Rows are points. Any point is a mix of the corners, with weights that add up to 1. It lies inside the corners' shape when no weight is negative. Say inside or outside, and name the corners with a negative weight.

Corners:
(1): [0.9 1.2]
(2): [-4.7 -4.0]
(3): [ 3.6 -1.1]
Points:
[4.9 1.6] -> outside (2)
[-3.6 -1.4] -> outside (3)
[-0.9 -3.1] -> outside (1)
[-4.4 -3.1] -> outside (3)
[1.1 0.6] -> inside
[-1.7 -3.5] -> outside (1)
[-2.0 -1.6] -> inside
[-3.7 -3.5] -> inside
[0.8 0.9] -> inside

Corners:
(1): [-3.3 -2.9  1.3  4.1  3.0  0.4]
(2): [ 0.0  3.6  0.0 -1.8  0.5  4.5]
(3): [ 4.4 -2.9 -0.2 -5.3 -2.5 -1.7]
(4): [-1.5 -2.6  1.7  6.2 -3.4 -0.5]
(5): [-4.1 -1.1 -4.1  6.1 -0.9 -1.1]
(6): [-6.4 -0.4  1.5  3.1 -1.3 -2.7]
(7): [ 6.2  5.4  0.7 -4.5  1.9 -0.4]
Points:
[ 0.7  0.9 -0.3  0.9  0.0 -1.4] -> outside (2)
[-3.9 -2.5  0.7  4.5 -1.3 -0.6] -> outside (7)
[ 0.0 -0.2  0.5  1.7  0.1 -1.7] -> outside (2)
[-3.6 -4.9  0.9  6.9 -0.7  0.9] -> outside (6, 7)
[-0.3  2.2  0.2 -1.8  0.6 -0.4] -> outside (4)
[ 2.8  2.3  1.2 -2.6  0.7  0.3] -> outside (5)

Corners:
(1): [-0.1 -4.8  1.3 -0.7 -1.3 -1.7 -1.6 -3.4  0.5]
(2): [-1.3 -3.2  0.9 -0.7  3.4 -0.4  0.1 -1.2 -3.5]
(3): [ 0.9  2.2  0.7  1.4  0.3  2.5 -1.6 -3.6 -2.0]
(4): [ 6.4  0.2 -1.1  0.2  2.5 -4.7  6.9 -2.8 -3.8]
(5): [  4.6   0.3 -11.0   3.8   0.9  -1.9  -1.3  -4.2  -2.9]
(6): [-1.8 -1.4 -0.6  2.8  2.3 -1.3  0.9 -2.6  2.1]
(7): [ 4.4 -2.5 -1.2 -0.4  2.1  1.4  4.7 -0.1 -2.8]
(8): [-0.3 -3.2  0.3  2.9 -2.4  0.7  1.2 -3.5 -5.0]
(9): [ 7.2  3.7 -0.3  2.6  2.1  1.2 -0.6  6.1 -5.6]
(10): [-2.1  6.5  2.1 -3.6 -6.0 -2.5  4.7  4.2 -2.0]
Points:
[ 3.4 -1.2 -1.6  3.9  1.3 -0.5 -0.2 -3.6 -2.8] -> outside (2, 7, 10)
[ 0.8  0.9  0.2  0.0 -1.6 -0.4  2.5  0.0 -3.0] -> inside
[-0.7 -1.9 -0.4  0.7 -0.1 -0.6  1.3 -3.2 -2.3] -> outside (9)
[-2.4 -1.8  5.7 -1.7 -1.9 -2.1  6.7 -5.1  2.9] -> outside (2, 5, 9)
[ 0.8 -0.9 -0.3  1.1  0.4  0.9 -0.3 -1.5 -2.0] -> outside (4)
[ 1.6  0.5 -0.5  0.7 -0.2 -1.2  2.8 -0.8 -3.5] -> outside (1)
[ 0.3  1.3 -2.0  0.6 -2.0 -1.1  2.2 -3.9 -0.5] -> outside (2, 9)

Corners:
(1): [ 6.0 -1.3 -5.4 -1.1 -3.8  0.5  4.4 -3.1  3.4  1.0 -0.1  0.4 -1.7  0.5]
(2): [ 1.0  3.5 -1.2 -3.3  2.2 -3.1  1.9  6.6  2.5 -5.2 -1.7  0.1 -1.2 -0.5]
(3): [ 4.9 -0.8 -0.7  0.0  1.5  3.9 -2.7 -1.1 -1.1 -5.3  1.9 -1.1  0.8  6.1]
(4): [ 3.3 -1.2  3.7 -3.7  6.0  0.1  2.8  0.8  0.2 -3.9  3.3 -0.1 -3.0  2.0]
(5): [ 6.0 -0.6  1.8 -0.7  2.5  2.0  0.2  0.3  0.3 -3.5 -5.2  0.6 -0.6 -2.1]
(6): [-1.5  1.1  3.5 -0.8 -2.5 -3.0 -0.4 -2.7  0.9  1.4 -4.7 -8.2 -3.6 -1.1]
(7): [ 1.6  3.2 -4.6  0.6  0.4  2.3 -0.4 -8.1  2.6 -2.6  3.8  1.0  1.5  0.4]
(8): [-4.5  4.1 -0.9  1.3  3.4  5.6  1.1  7.7  1.0 -1.5  0.4 -0.7 -4.5  1.3]
(9): [ 5.1  2.3  3.4  5.4  5.8 -0.9  2.2  9.2 -1.0 -4.6 -4.3 -3.6 -1.1 -2.2]
(10): [ 2.4 -1.7 -5.1  0.9  0.0  1.8 -4.4 -4.1 -0.3 -0.9  2.8 -1.3 -3.7 -3.4]
(11): [-0.8  0.1  1.0  0.5 -0.7 -0.4  0.5  0.2  2.6 -4.9  2.9  3.3 -3.9  1.4]
(12): [-2.7  2.8 -4.6 -0.2 -3.5 -1.3  6.3 -0.1 -4.4 -1.4 -1.5  0.8 -8.6 -1.9]
(13): [-0.6  3.6 -4.2  0.3 -0.6 -0.3 -2.1 -3.8  1.0  1.7  2.0  3.2 -2.8  3.6]
(14): [-5.5  2.5 -2.5  1.0 -3.3  0.2 -0.7 -2.6 -2.1  0.1  3.5  2.9  0.6 -1.3]
(15): [-2.3 -3.0 -1.4  2.1  4.8 -2.0  0.8 -2.1 -0.4 -4.9 -1.4  2.2  2.3  1.9]
Points:
[ 1.9  0.1 -4.1  0.5  0.4  0.8 -0.2 -3.1 -0.3 -3.0  2.9  3.1 -0.6 -0.2] -> outside (6, 8)
[ 1.2  0.3 -0.4 -0.2  1.1  0.0  1.2  1.9 -0.1 -2.0 -0.2 -0.3 -3.0 -0.1] -> outside (7)
[ 2.0  0.7  0.2  0.6  2.0  1.0  0.3  0.9  1.3 -2.9 -0.2 -0.2  0.2  2.1] -> outside (10, 12)
[ 0.2  1.0 -1.5  1.5 -0.3  0.2  0.4  2.2 -0.7 -2.2 -1.7 -0.6 -2.4 -0.1] -> outside (4, 7)
[ 0.7  0.6 -1.2 -0.8  0.6  1.2 -0.7 -2.1  1.6 -2.3  1.5  0.1 -0.8  1.5] -> outside (9, 12)
[ 2.2  0.9 -4.1 -3.0 -2.6  2.2  0.5 -4.9  0.5  0.8  0.2 -0.6 -3.1 -0.5] -> outside (9, 11, 15)
[ 8.1 -3.0 -4.1 -0.3  1.8 -3.0 -4.5 -8.2  4.6 -2.1  3.3 -1.0  0.1  2.5] -> outside (5, 8, 12, 14)

Corners:
(1): [-1.7 -2.6  2.5  2.4 -2.4  0.1  0.0  0.5 -2.8 -3.8  3.0  3.5  3.0 -0.5
 -3.9 -1.0  1.8 -3.2  5.2 -1.7]
(2): [-1.5  0.0 -0.6  2.1  1.7  2.8 -2.1  0.6 -2.2  2.6  3.8  2.0  3.0  0.8
  2.5  0.8  5.7 -0.1  3.7 -0.4]
(3): [-0.4 -3.8 -0.9  4.2  0.7  1.3  1.9  0.3  2.2  2.4  2.0 -1.5  3.2 -4.0
 -1.8 -1.0  1.4 -3.5  3.9  3.9]
(4): [ 0.8 -0.5  1.4  4.5  3.1  4.7 -2.9 -1.5 -0.6 -4.5 -2.2 -1.3  2.5  0.9
  0.7  1.1  0.4 -3.5  3.2  1.6]
(5): [ 2.2  0.7 -0.7 -3.6  4.3  1.4 -1.8  3.4 -1.9 -1.1 -2.0 -2.8 -2.2 -5.4
 -4.1 -4.1  0.9  2.0 -4.3  0.1]
(6): [-0.9  1.8  2.4  1.8 -0.2 -0.8 -0.3 -0.1  2.0  1.8  0.5  2.6  7.4  0.0
 -2.6  1.1  0.4 -0.1  2.5  0.3]
(7): [-1.1  1.8 -3.0 -1.2  2.6  1.0  3.2 -4.6  5.5  3.2  8.5 -0.2 -3.7  1.4
 -1.8  2.6  0.3  5.8 -0.8  3.1]
(8): [ 1.9  0.2  4.7  3.1 -4.9  4.3  0.3  0.9  1.9  1.9  3.1 -1.3  0.2 -0.6
 -0.1 -1.3 -0.5 -1.6  6.4  3.0]
(9): [ 2.7  2.8 -3.0 -3.6  4.8 -2.5  9.3 -1.4  2.8  1.9  7.0  1.6 -5.6  1.1
  5.1  6.0 -1.5  5.1 -2.5  4.6]
(10): [ 1.6 -0.9 -0.5  0.4 -3.2  3.1  0.6 -1.9 -1.0  1.8  3.3 -1.9  3.7 -0.1
 -1.3  3.3 -0.3 -3.0 -1.2  1.5]
(11): [-3.8 -1.4  4.8  1.9 -0.3  0.6 -2.1  0.8  3.4 -1.1  3.6 -1.0  2.7 -1.8
 -0.8 -1.6  0.3 -6.7  1.2  2.7]
(12): [-3.9  1.6 -2.8 -3.5  2.2  0.3  1.8  1.5 -6.8 -4.1 -4.3 -5.2 -0.3 -1.5
 -1.1 -5.9  1.9  4.6 -3.9  1.7]
(13): [-2.7 -3.4 -5.0 -0.4 -2.5 -2.3 -0.8  1.2  2.0 -3.2 -3.6 -4.2 -1.7 -2.4
 -0.4 -1.1  2.7  3.8 -2.8 -1.5]
(14): [-2.7  1.9 -4.5  0.6  0.8 -0.2  4.0 -0.5 -1.7 -0.9 -5.3 -0.3 -3.8 -3.2
 -1.4 -2.4  1.9  2.2 -5.8 -1.3]
(15): [ 2.3  2.1 -2.6  3.0 -0.1 -2.7 -2.8 -0.5 -1.9 -4.1 -0.8 -0.2 -0.4 -0.2
 -0.4 -5.2  4.0 -0.7 -6.8  0.9]
(16): [ 2.2 -0.9  0.0 -1.1  3.1 -2.5  6.5  0.1  3.6  7.9  8.4  0.5 -4.9  9.4
  0.4  3.4 -2.5  1.7 -2.9  2.3]
(17): [-2.4  3.6 -6.7 -1.2 -0.4 -3.4  0.1  2.2 -2.7 -2.2 -1.1 -4.9 -4.9 -4.2
 -0.5 -3.2 -1.5  2.7 -0.4 -2.6]
(18): [ 0.1 -2.2  1.1  3.3 -0.9  5.2 -2.4  1.1 -0.7 -1.1  4.4  1.7  3.8 -0.5
  2.0 -3.1 -2.0  0.2  2.4  0.2]
(19): [-0.4 -1.3 -4.3 -4.9  2.6 -3.2 -1.5 -2.3 -4.5 -1.4 -6.3 -0.1 -3.7 -3.0
  0.0 -6.1  2.5  2.4 -2.7 -0.9]
(20): [ 2.1  0.0 -0.2  2.3  1.4  5.9  2.8  0.4  3.7 -1.4  3.7  1.9  5.3  2.9
  0.2 -2.3  3.1 -6.0  5.4 -0.2]
(21): [-2.5 -1.4 -6.9 -1.4 -0.5 -0.8 -1.6  1.9 -3.5 -2.9 -5.6  2.5 -3.5  0.4
 -1.8 -2.6  0.8  1.1 -5.0  3.6]
Points:
[-3.9  0.6 -3.6 -3.3  0.3 -2.2 -1.4  0.9 -3.7 -2.2 -3.2 -0.3 -3.7 -3.3
 -0.8 -3.3  1.3  5.1 -2.6  0.0] -> outside (3, 4, 10, 15, 16, 20)
[-0.9 -0.2 -1.0  1.2 -1.5  1.0  0.5  1.4  1.8  1.1  2.2 -1.6  1.1  0.0
 -1.3 -1.2  0.8  0.1 -0.9  1.0] -> outside (1, 4, 9, 19)
[-0.3  0.0 -1.8  0.0  1.2  0.4  1.4 -0.1 -0.1 -0.2  0.6 -0.9 -1.6 -0.3
 -0.7 -1.0  1.2  0.3 -1.3  1.3] -> outside (6, 18)
[ 0.2 -0.5 -0.6  0.3  0.3  1.3 -0.1  0.0  0.0 -0.3  1.8 -0.4  0.6  0.2
 -0.5 -0.8  0.8 -0.5  0.6  1.6] -> outside (14)

Corners:
(1): [ 5.6 -2.7 -4.4 -4.7 -0.4  3.7 -3.9  0.7 -3.4  3.2  2.0  3.5 -0.9 -3.9
  2.6 -6.0 -1.3 -1.5  4.3  3.9]
(2): [-1.1  2.5 -6.4  1.2  2.4  1.4 -3.7  3.0 -6.0 -2.4  1.6  1.1 -3.5 -0.5
 -2.3 -0.9  5.5 -5.0 -2.0 -3.6]
(3): [ 1.0 -0.6 -1.3 -1.9 -2.8  2.5  2.8  1.5 -3.8 -1.1  0.1  6.7  1.0 -1.2
 -0.2 -7.7 -5.6  1.8  3.0  1.2]
(4): [-1.6 -1.1  0.1 -0.2 -1.9  0.9  6.2  1.1  3.3  1.5  3.6 -1.6 -3.6  3.3
  2.9 -3.3 -0.4 -0.4  0.6 -1.2]
(5): [ 1.3 -3.0 -6.3  0.6 -4.0  1.2  3.6 -0.9  1.8  2.5  1.1  4.8  2.5 -3.0
  2.6 -2.4 -2.6 -2.5  2.4  5.7]
(6): [ 5.0 -3.5 -1.7 -0.6 -0.5  4.1  0.3 -3.7  1.4  0.4  2.1  1.7  7.0  1.1
  1.0 -6.5 -3.0 -3.4  1.3  1.1]
(7): [ 4.6  5.6 -5.1  7.6  5.6  4.0 -3.9  1.6 -3.4  0.3  2.6  3.8 -1.8 -1.6
  5.1 -1.1 -0.8 -0.5  3.7 -2.3]
(8): [ 6.7 -5.1 -0.9  1.8  3.0  0.5  3.1  3.0 -1.4  3.5  2.9  6.4  1.7  0.9
  2.9 -3.7 -2.7  0.0  0.3  0.0]
(9): [ 2.6 -4.0  0.4 -2.8 -2.3  6.1  1.2 -0.8 -1.2  6.0  4.6  6.6  3.8  1.4
  0.0 -2.7 -4.8 -2.0  2.7  1.4]
(10): [-2.3 -4.8 -0.1  0.0  0.9 -3.2 -0.6 -5.7  1.1 -3.6  4.1  1.1 -2.7 -0.7
 -3.4 -0.8 -3.1  0.5 -0.4 -2.2]
(11): [ 2.5 -1.7 -3.7 -4.9  2.6 -1.6  1.3 -0.3  3.2 -1.0  3.2  5.2  0.1  5.5
  0.7 -0.7 -6.0 -1.5  3.8  0.6]
(12): [-0.3 -1.3  0.6  3.3  1.8 -1.6 -2.5  1.7 -1.3 -2.3 -5.7 -5.3 -6.5  2.6
 -2.5  4.1  2.0  5.3 -1.2 -5.4]
(13): [-5.7  1.6  3.8  3.2  3.5 -0.6 -3.2  0.2  5.2 -3.0 -2.5  2.1 -6.8  2.6
 -3.6  0.4  4.4  1.1 -1.0 -3.5]
(14): [ 0.0  5.9  2.1  2.3  1.8 -3.2 -4.0  0.5 -0.5 -1.9  4.8 -0.8 -2.7  4.8
 -2.9  2.2 -0.1  4.4 -5.3 -1.7]
(15): [-2.6  4.5  0.3  1.0  4.8 -3.0  0.0 -4.9 -2.5 -0.9 -2.7 -0.1 -2.8  2.9
 -2.5 -0.1  6.6  3.1 -0.2 -4.6]
(16): [-4.6  2.9 -1.6 -2.0  7.2  2.8 -1.1  4.8  0.5 -3.7  0.4 -5.4 -0.7 -3.1
  3.6  0.5  2.2  1.6 -1.9 -4.3]
(17): [-0.7 -2.1 -3.5  0.0 -5.8  0.5  1.4  0.1  2.3  1.9  3.9  3.1  3.9  1.2
 -0.5 -4.6  0.5  2.8  5.8 -4.4]
(18): [ 1.5 -6.4 -0.9 -2.3 -0.5  4.0  5.4 -0.4 -1.4 -2.9  3.5  1.3  2.2  0.5
  2.3 -1.2  4.3  3.5  2.7  3.3]
(19): [ 4.0  0.8 -3.6 -2.4  1.2  5.0  4.8  2.9  1.9  1.2  4.1  2.6  3.6 -3.4
 -6.3 -4.2 -1.9  0.0  3.9  0.2]
(20): [ 0.0 -0.2  3.9 -3.4 -0.6  0.3  3.1  1.3  1.1 -4.0  0.8  2.0  0.4 -1.2
 -1.4 -1.0  1.1 -1.9  2.3 -3.0]
(21): [-3.9  3.1  0.8  3.3  3.8 -4.2 -0.7  2.7 -1.7 -1.4 -0.5 -3.9  0.8  3.9
 -3.9  1.4  2.7 -0.1  2.9 -1.2]
Points:
[ 3.4 -3.1 -2.8 -0.9 -0.8  1.9  2.6 -0.2 -1.3  1.6  2.5  3.6  1.2  0.1
  0.9 -3.7 -1.6 -0.9  3.4  0.8] -> outside (13, 14, 16)
[ 0.2  0.4 -0.5  0.2  1.6  2.1 -1.1  0.9 -1.9 -0.5  2.7  2.3  1.6 -0.6
 -1.3 -2.6  1.3  0.4  1.2 -1.5] -> outside (4, 5, 11, 12)
[-0.8  0.8 -0.7  1.0  1.2  0.1  0.3  0.7  0.6 -0.2  1.2  0.8 -1.2  1.4
 -0.6 -1.3 -0.1  0.2  0.4 -2.2] -> outside (1, 18)
[ 0.3 -0.9 -1.4  0.1  1.3  1.2  0.6  0.4  0.1 -0.6  1.9  1.3 -0.5  0.2
  0.1 -1.0  1.0  0.0  1.0 -0.7] -> outside (3)
[ 0.5 -1.0 -0.2 -1.1 -0.2 -0.1  1.3  0.5  0.0 -0.1  1.6  2.5 -0.9  1.2
 -2.3 -1.3 -0.1  0.7  1.6 -0.9] -> outside (6, 7, 16)
[ 2.2  0.6 -2.2  0.0  1.5  2.3  0.1  2.1 -0.1  1.0  1.5  3.1 -0.1  0.0
  1.2 -2.5 -1.1 -0.1  1.1 -1.2] -> outside (10, 18, 21)
[ 0.7 -1.1 -0.9 -0.1  1.0  1.5  0.8  1.1  1.7 -0.2  2.7  1.0  0.4  0.1
  0.3 -1.4 -0.9  1.0  1.6 -0.9] -> outside (2, 3, 15)

Corners:
(1): [ 1.2 -3.8  2.2 -0.4 -1.9 -0.1  1.1  1.3  2.9  3.1 -1.3 -3.1  1.6 -0.4
 -5.4  0.6 -2.5 -5.4  0.7  1.2]
(2): [-1.6  0.3 -2.5  2.8 -1.2 -1.8 -2.1  0.9 -1.9  2.9  0.1  4.1  3.1 -5.9
 -0.7  0.8 -4.4  2.5  3.1  2.6]
(3): [-3.8  2.1 -3.3  0.9 -3.8 -0.2 -2.6  3.2 -1.8 -1.9 -4.2  3.8  1.4 -0.4
  3.4 -4.1 -2.1 -3.9 -1.6 -3.9]
(4): [ 1.0  2.1  4.4  1.2 -2.1  0.8 -5.5  1.9 -2.7  1.5 -1.0  4.7  0.8  1.6
 -3.6  0.1 -0.2 -2.7 -0.5 -3.7]
(5): [ 0.5  0.4 -1.1  1.3  0.5  1.9 -7.5  0.7  2.2  4.4 -2.4 -1.8 -3.9 -5.3
  0.0  0.4  1.7 -4.4 -1.9  3.6]
(6): [ 1.3 -1.3 -6.1  2.7 -5.5 -0.7  0.1 -2.0 -2.6 -2.6  1.0  3.9  4.5 -2.5
  3.5 -4.2 -4.8  3.0 -5.3 -5.4]
(7): [ 3.7  1.9  1.0  0.6  1.3  2.2 -1.4 -3.5 -4.4  4.0  3.0  0.1  2.6 -1.1
  3.8 -0.5 -2.3 -1.2  1.2  1.5]
(8): [ 3.0  5.0  2.7  0.1  2.2  6.2  1.2  1.5 -1.2  4.5  4.2 -5.6 -0.2  2.0
 -4.0 -0.9 -4.9  4.1  2.5 -5.2]
(9): [ 2.6 -2.9  2.9  5.6 -2.6  2.5  1.0  2.0 -3.5  5.0  1.8 -4.7  1.0 -6.7
  3.8  3.8  1.5 -0.9 -2.6 -4.2]
(10): [-2.8  3.6 -0.7 -4.3  3.9  3.6 -6.3  0.3 -2.1  0.1  1.8 -1.1  3.1  3.5
 -4.2  1.6 -3.0 -4.6 -4.5  2.5]
(11): [-0.3  1.0 -4.3 -0.8 -2.7  0.0 -7.4  0.7  2.3 -0.7 -0.2 -1.2  0.9  4.3
  3.2  1.4  1.5  5.6  2.0  1.5]
(12): [ 0.8 -1.1  0.5  0.6 -0.2 -2.0 -6.1  3.6  0.1 -1.3  4.7 -4.0  1.9 -0.6
 -0.6 -2.2 -3.5 -1.4  3.4 -2.9]
(13): [ 1.2 -0.9 -2.2 -2.1 -3.8  1.2  2.5 -3.1  3.9 -3.1  3.7  1.0 -4.2 -0.8
  2.1  2.3  1.9  2.0  2.4 -1.6]
(14): [-0.4 -3.2 -0.9  4.2 -3.8  0.4 -5.2  0.8  2.0 -3.9  1.1  0.9  0.3  3.7
  3.3 -1.9 -5.7 -1.6 -0.4  1.5]
(15): [-4.7 -1.0 -1.8  3.8 -4.4  0.5 -7.0 -3.5 -2.5 -1.7  0.0  2.1  1.6  0.0
 -2.5 -1.2  1.0 -5.2  0.3  1.3]
(16): [-0.4 -3.0  0.1  0.0  3.6  3.3  0.4  4.4  0.9  0.3 -2.3 -3.3  3.6 -4.9
 -4.4 -2.1 -0.7  4.0  1.5  2.9]
(17): [-2.2  0.3 -5.4 -1.3  4.9 -0.9  0.9 -4.4  1.6 -3.1  1.9  3.5 -2.6  6.0
 -0.7 -3.7  0.7  5.1 -2.8 -6.6]
(18): [ 1.1  6.6  0.7  4.3 -2.8  0.1 -2.9  4.0  3.9 -2.2 -1.4 -4.9  3.2 -3.1
  4.2 -0.6 -0.2  2.6  0.5 -0.5]
(19): [-0.3 -4.0  0.2 -4.3  0.6  0.4  0.7 -5.3  0.8 -4.2 -2.5 -4.0 -3.8 -4.6
  1.5  1.8 -2.0  2.3 -3.5 -3.2]
(20): [-1.8 -1.6  4.1  1.9 -2.4 -2.0  2.1 -1.7 -2.4  0.4  4.3 -3.0 -2.3 -3.5
 -1.4 -1.9 -0.7  3.1 -4.2 -4.6]
(21): [ 2.3 -2.3 -4.1  6.3 -2.4 -0.4  1.1  1.8 -3.8 -2.3 -3.9 -1.8 -2.8 -1.7
  2.8 -0.3  3.2 -0.9 -0.8  2.6]
Points:
[-0.7  0.5 -0.9  2.2 -3.0  0.6 -3.0  1.9 -0.9  0.2  0.1  0.3  1.8 -1.0
 -0.2 -1.1 -1.8 -1.3 -0.3 -0.8] -> outside (7, 17, 19)
[ 0.2 -0.9 -0.6  0.7 -0.9  0.0 -2.0  0.2  0.0 -0.5  0.7 -1.0  0.6 -0.7
 -0.1 -0.9 -1.7 -0.2 -0.5 -1.9] -> inside
[-1.3 -2.2  0.8 -2.2  0.2  0.6  1.9 -3.0 -3.3  1.5  4.9  2.2  3.6 -0.5
 -3.9 -1.3 -4.6  0.6 -0.8 -7.0] -> outside (5, 11, 14, 18, 21)
[-0.1 -0.7  0.3  1.4 -0.8  0.3 -0.9  1.0  0.0  0.0  0.4 -2.4 -0.1 -2.5
 -2.0  0.2  0.3  1.7 -0.7 -1.4] -> outside (3, 7, 14)
